Each row is a point. The points of each table are mixes of a few directions, plus a little noise. Count the directions of each table, and those that both share. Where both have some left over, give the other angles between the two spaces (their principal angles), to ten degrees, smallest first.
In the rows, zero is written as 128.

First, 7 rows:
[[197 157]
 [126 127]
 [ 91 112]
 [111 120]
 [ 69 103]
 [193 156]
 [109 119]]
Second (6 x 2):
[[127 142]
 [128 123]
 [125 180]
 [133  24]
 [128 139]
 [126 159]]
Directions: first 1, second 1, shared 0; angles 70

First (7 x 3):
[[ 89  96 177]
 [131 117 117]
 [151  69  61]
 [107 123 161]
 [157 220 125]
 [119 127 142]
 [142 144 112]]
Second, 7 rows:
[[169 114 136]
 [106 136 124]
 [147 121 132]
 [222  95 146]
 [130 127 128]
 [ 31 162 109]
 [ 92 141 121]]
Directions: first 2, second 1, shared 0; angles 70

First:
[[176 133 105  84 112 147]
 [108 128 164 134 105 132]
 [120 123 116 168 163  92]
 [195 137  84  45 103 176]
 [ 66 129 141 137 135 153]
 [104 119 159 200 149  67]]
Second:
[[198  85 146 179 136 188]
 [ 83 139 140  57 149 118]
 [ 97 157  69 187 143 104]
 [ 84 109 106 128 128 126]
 [148 173 110 165 131 104]
 [117 103 133 116 124 140]
 [170 130 191  64  84 116]]
Directions: first 3, second 4, shared 1; angles 50, 70

First (9 x 8):
[[ 99 128 119 110 114 138 154 156]
 [120 104 125 110 110 194 157  97]
 [157 151 114 180 164  78  61 127]
 [159 134 145 137 142 150 120 119]
 [103 125 105 118 119 218 158 148]
 [162 112 148 147 133   7  78  58]
 [140 132 140 134 134  80 112 123]
 [ 96 123 103 120 116 156 144 143]
 [117 142 152  98 121 131 168 181]]
Second (10 x 8):
[[ 41 176 149 141  81  70 110 161]
 [186  89  89 131 189 172 137  92]
 [113 146 119 138 142  71 114 160]
 [105 142 156 112 105 108 143 147]
 [143 124 126 145 174 167 132  83]
 [185 125 155 129 141 149 122 118]
 [203  88 111 110 139 154 133 128]
 [104 142 155 113  96 108 139 149]
 [143 107  92 151 102 185  90  95]
 [ 56 140 129 108 110  96 161 148]]
Directions: first 4, second 5, shared 3; angles 90

First (11 x 11):
[[133 118 129 126 171 132 112 117 120 123 175]
 [127 130 128 128 121 128 131 130 129 129 120]
 [132 119 129 127 163 131 115 119 122 124 166]
 [123 140 126 129  81 124 146 141 136 133  76]
 [127 130 128 129 119 127 131 130 130 129 118]
 [128 128 128 128 127 128 128 128 128 128 127]
 [128 128 128 128 128 128 128 128 128 128 128]
 [127 130 128 128 117 127 132 131 130 129 116]
 [118 149 125 130  40 121 160 152 143 138  30]
 [140 102 132 125 237 137  87  98 109 116 249]
 [125 134 127 128 104 126 137 134 132 131 101]]
Second:
[[141 120 154 112 117 145 146 126 151 129 150]
 [132 125 122 128 128 136 117 132 120 143 118]
 [128  76 141 110 136 125 144 130 165 125 132]
 [141 120 127 123 122 153 111 135 117 160 115]
 [ 97 176  92 161 143  79 119 120  92  89 116]
 [127 147 150 125 119 120 158 117 147  96 161]
 [103 168 107 151 138  87 133 119 110  86 129]
 [134  90 154 108 126 133 153 127 168 122 147]
 [129  79 140 111 135 125 143 130 162 125 131]
 [140 141  88 144 130 161  63 145  64 197  72]
 [137 166 133 134 114 144 123 126 110 135 137]]
Directions: first 1, second 3, shared 0; angles 80
